Rows are points. The window is the flat piece filled in between its corners: a triangle in 3 columns, a solid with four corners in 4, and so on. A path goes straight from each point to the next, and from the last back to the first. List the points from which the path goes on through the window.

Window:
[[-13   1  49]
 [ 59 -33   0]
 [-87  26  28]]
Path:
(1): [-114   -1   39]
(2): [-49  33  43]
(3): [17 48 41]
(4): [-41 -23  47]
(5): [ 25 -85  22]
(6): [76 -5  7]
(7): [19 24 35]
(8): [  7 -40  21]
Through the window after points: 3, 7

Window (6 x 6):
[[ -11   64  -12   57  -39   59]
 [   7  -24  -18   24   37   -7]
 [ -70   34   20   44   29  -19]
 [  -8   13   80   20  -54   15]
 [  85  -20   44 -121   18   -8]
 [  -9   -7  -78  -17  -17   14]]
Path:
(1): [-51 -46 -27 -31  32  37]
(2): [-45   3  61  56  30  45]
(3): [ -8  50 -44  30 -58  -8]
(4): [ 24  61 -43  43 -55 -16]
(5): [-40 -21  18 -38  13  30]
(6): [-28  16  15 -13  20  46]
(7): [ -1   8 -28  31 -44 -12]
(8): [ 13 -11  13   8  -2 -35]
(9): [-23  31  92   3 -58 111]
(10): [-32 -31  28  13  17  53]
(11): [ 35  51 -23   3 -66 -44]
(12): [ 32  36  12  12  24 -30]
Through the window after points: 6, 8, 10

Window (9 x 9):
[[ 83   3 -36   3 -28 -38  57  15  -9]
 [ -4 -33   9 -46   5 -39  48   0 -53]
 [ -8 -10  30  24  33  65 -28 -76   4]
 [-17  47   3  39   0  13  38 -25 -25]
 [-11  -3   0 -34 -62 -27  45  59  16]
 [ -1 -10  10  29   2 -60  46  31  10]
 [-16   9 -19 -30  27 -12 -42 -41 -15]
 [ 20   6  21  -2 -27 -31  19  82 -34]
 [-15 -22 -41  80 -22  63 -58 -80 -20]]
Path:
(1): [ 23  19  36 -14 -23 -34  -9  27 -34]
(2): [ 57 -15  68 -68 -67 -49  20  24 -27]
(3): [-31  24 -74  42  23 -10  64  38  19]
(4): [ -6 -25 -89  48   2  47 -36 -15  -2]
(5): [ -4  -1  -2  24 -11  11 -26 -56 -22]
(6): [-13  -5  17 -23 -38 -17 -16 -32   8]
(7): [-16   4  -4  36  19  25  33   6 -31]
(8): [ -4 -29 -37  30 -16  -1  75 121 -14]
Through the window after points: 4, 8

Window (11 x 11):
[[-39  37  60  35  31  -9  40  30   7 -23  12]
 [-73 -49   7  -8  39   5 -26 -33  16  10 -54]
 [ -6  33  98 -11 -93 -35  -2   5 -19 -29 -19]
 [-15  22  -7  20  48 -49  64 -50  29 -10   1]
 [  1  24  24 -23 -97  15 -34  49 -40  38 -28]
 [-34  69  33 -23  64 -11  40 -58 -10 -19  65]
 [-26 -46 -21  -8  26   3 -57 -38 121 -10   2]
 [ 26 -15  41   2 -78  35 -22  25 -63 -35 -28]
 [ -8 -46 -26 -89  35   6 -31  11  55 -15 -57]
 [ 15 -50 -20 -38  89 -36 -88 -20  65  13 -45]
 [-73  -6  -5 -16  68 -64  56   0 -55 -20  72]]
Path:
(1): [-77   3 -22 -16  36 -20 -60  10   5 -76 -53]
(2): [ 24  36  63  39  24 -28 119 -31  24  44  54]
(3): [  1 -56  69 -45  65   0  27  23 -44  29   7]
(4): [-32  58 -27   2 -58 -37 -27 -20  17 -56 -23]
(5): [-40  17   4 -17 -15 -29 -29  16   7 -82   2]
(6): [-18  -6  17 -12  42 -16  14 -29  36  45  -9]
(7): [  9 -26  24 -42  16 -14   5  -3   3  21   8]
(8): [-84 -15 -38 -18  71 -25 -34  -6  33 -51 -45]
Through the window after points: 1, 7
